Every row gives one point. To make a cloud, some directions were put in groups of two or more. Within a group, all points are equally far from the middle, so they leave a hole (a ring in 2 directions, a hollow ball in 3). The other directions are filled evenly. Then the cloud was stretched, turned, moved and blurred a little. How many holes are there, and how many directions does each take, smallest first?
In the rows, zero is written as 128.

Cloud (15 x 2):
[[178 126]
 [152 118]
 [ 76 108]
 [ 77 112]
 [162 144]
 [109  91]
 [170 189]
 [143  91]
 [153 126]
 [125 104]
 [165 100]
 [ 98 100]
 [175 133]
 [ 90  98]
 [ 90 122]]
Holes: 0

Cloud:
[[151 117  66]
 [160 116  81]
 [149  75 148]
 [112  76 106]
 [105 140 169]
 [142 120 171]
 [110  56 131]
 [164 115 114]
 [ 93 130  64]
 [121 168 136]
 [173 148  95]
 [ 89 159 131]
 [100 116  69]
 [142  85 109]
 [173 143  91]
 [153 111 158]
 [167 124 101]
 [131 134 169]
 [154  94 157]
 [140 118 176]]
Holes: 1 (2)

Cloud, 26 rows:
[[166 111 112 186]
 [152 119 121  81]
 [147 155 164 119]
 [124 144 188 137]
 [136 162 110  95]
 [166  82 158 129]
 [ 85 111  83 124]
 [120  96 155 107]
 [ 96 119  89 124]
 [ 85 107 205 144]
 [135 137 143 173]
 [124 129  72 123]
 [115 134 162  67]
 [ 73  91 137 157]
 [ 94  88 116 139]
 [104 171 122 146]
 [135 131 189 157]
 [108 125  99 205]
 [136 153 186 157]
 [179 137 158 105]
 [159 119 163  92]
 [160 121 101 131]
 [126  85  82 115]
 [ 72 161 112 151]
 [111 160 155 124]
 [186 122 183  98]]
Holes: 0

Cloud (47 x 6):
[[ 98 151  79 158  96 124]
 [123 140 116  82 109 130]
 [ 73  96  72 138 136 121]
 [ 63 160 117 139  63 165]
 [159 191 142 163 122  81]
 [105 146 178 188 116 124]
 [105  96 139 165 149 175]
 [ 90 120 163 117 103 106]
 [ 98  65  95 115 109 108]
 [ 97  65 144 113 114 106]
 [ 52  68 121 131 115 104]
 [117  71 144 121  81  98]
 [ 83 155 152 130  88 114]
 [142  84 124 150 119 133]
 [109 127 145  75 105  94]
 [126 106  96 165 107  95]
 [ 58 136  60 150  91 125]
 [ 53  73 146 152 117 134]
 [ 87  87 130 174 125 134]
 [109 145 101 115 124 127]
 [113 153 157  90 105  78]
 [ 67 139 111 127 104 159]
 [104 149  69 180 106 109]
 [119 147 135 153 126 125]
 [ 96  70 120 132 173  60]
 [ 81 152 105 181 104 159]
 [ 78 104  92 128 182  97]
 [ 81 135 156 140 138  99]
 [122 134  87 161  85  78]
 [109 158  83 173 112  82]
 [143 118 156 140 139 122]
 [ 42 131 128 159  93 143]
 [103 164 141 141 147 138]
 [126 137 130  83  80 123]
 [ 89 147 101 134  97 103]
 [100 145 140 119 125 108]
 [132  89 168 145 104 157]
 [119 102 113 128 131  59]
 [153 164 102 164 109  74]
 [102 105 189  92 101  88]
 [131 156 107 134 121  92]
 [115 112  91 124 121 129]
 [ 80 144  85 189 148 103]
 [110 100  76 134  97 143]
 [162  83 137 177 123  70]
 [ 78 147 112 149  95  77]
 [104 150 145 132  61 136]]
Holes: 0

Cloud, 95 rows:
[[141 127  96 166 146  98  95  77 156]
 [ 86 153 153 150 115  80 132 118 110]
 [ 84 122 174 119 153 131 125  74  71]
 [116 154 109  91 159 114 153  87 138]
 [144 125 168 113 171 101  79 113 162]
 [145 104  79 103  87 136 106  92  88]
 [132  90  85 114 136 127  61 101 122]
 [ 76  64 171 139 127 117 104 104 115]
 [ 64 100 130 141 132  95 148  79 110]
 [165 155 180 139 118 130  61 146 101]
 [167 137 165 159  81 149 110  75 137]
 [ 78 138  98 107 158  97  92 118 128]
 [ 90  81 179 122  94 127 169  82 124]
 [ 83 113 148 134 143 106 179 150 103]
 [126  86 119  80  73 137 136 137 147]
 [157 109 106  96 103  41  99 114 127]
 [127 168 148 154  95 126 139  54 135]
 [167 145 157 148 117  49 114  89 116]
 [137 107 168  72 137 147 156  97 146]
 [187  97 164 144 102  91 190  90 119]
 [ 99 166 118 126 151 125  94 172 132]
 [109 121 200 144 142 127 144 170 133]
 [163 145  83 145 146  83 101 111 136]
 [127 144 146 164  93 165  90 127 135]
 [122 172 132 158 108 131 119  94  83]
 [159 141 125 148 121 112 133 193 116]
 [154 122  88 133 112  65 167 114 100]
 [166 134 152 128 108  87 118  56  88]
 [147  79 162 154  67 120 113 128 128]
 [158 111 155 101 177  86 105 150 136]
 [182  92 187 121 146 112 148  85 162]
 [ 79 103 146  77 135  82 107  93 110]
 [123  86 105 146 137  79 163  96  81]
 [155 124 161 144 148  98  62  97 110]
 [107  95 167 140 140 188 154 142 122]
 [148 125  70 125 127  96  88  77 120]
 [ 79 120 101  93 104 145  85 122 106]
 [102 120 148 158 163 123 101  68  93]
 [212 123 125  90 111 108 151  98 147]
 [144 128  90 156 130 121 112  79  85]
 [ 88 108 177 111 134  66 158  78 116]
 [124 105 110  94 172 158 162 115  99]
 [157 175 187 110 120 115 116 105 156]
 [103  83 192 101  82 140 106 117 136]
 [118  96  71 129 137  87  96 108  95]
 [126 125 123 170 158 122 100  83  82]
 [150  59 143 160 129 149 124 151 115]
 [ 72 110 127 137 106 161  94 151 105]
 [171  83 166 161 130  82 158 132 147]
 [159  84 100  81 136  77 165  72 125]
 [ 88  66  95  98 127  96 100  98 154]
 [111 126 160 150 178 113 172 152 116]
 [123 115  91  84  83 113 136 109  84]
 [114 147 171 100 134 109 132  41 137]
 [176  99 174 138  96 131  70 111 132]
 [159 106 140 110 136  73  65 143 120]
 [142 139  90 113 182  91  99 118 100]
 [111  74 110  86 148 163  76 102  93]
 [116  62 135  92 145 105  65 141 104]
 [ 85  72 190 135 129 163  99 130 113]
 [149  96 169 139 144 128  52 115 113]
 [ 98  85 151  70 103 132 104 152 132]
 [125 106 123 163 103  97  96 155  79]
 [ 96 164 109 102 182 109 115 136 106]
 [200 113 159 166 109 112 163 101 159]
 [116 119 176  74 137 160 145  98  88]
 [161  65 116 150 112 154 140  89 143]
 [164  71 102 127 121 157  95 157 124]
 [ 72 107 170 104 130 117  82  91  96]
 [180 127 156 111 109  52 153  73 109]
 [111 107 149  59 109 136 143 133  73]
 [112  66  93 100 152 131 154 123  77]
 [135  90 129  81  69 116  85 110  96]
 [146 128 158  99 170 135  94 115 170]
 [156 154 109 111 111 157  58 147 116]
 [181  80 152  94 151 154 103 133 131]
 [136 106 182 144  69 158 140  93 165]
 [107 116 130 123 142 169 179 101 117]
 [160 133 175 137  80 143 160  65 121]
 [162  84  81 105 115 135 139  75 104]
 [ 77 117 189 117 153  93 101 157  89]
 [176  89  95 101  87 154 143 106 112]
 [156 118 143 111 158  63  78 138 105]
 [ 91 139 164  95 133 144  80  82  95]
 [144 140 175 151  95  77  90 135 126]
 [106 120 153  70 111  81 129 149 105]
 [ 81 101 175 123  85 135 112  95  95]
 [ 85  91 148  91 139 109  62  98 126]
 [153  94 129  82  90  98 114 177 110]
 [137 118 171 102 169 142  75 132 156]
 [142 125 131 178 130  92  82 122 105]
 [121  91  83 130 143  68 158  89 107]
 [ 99  68 132  88 129  95  75  95 151]
 [123 174 182 130 114 100  91  87 144]
 [139 116 149  82 127 150 138 128 185]]
Holes: 3 (2, 2, 4)
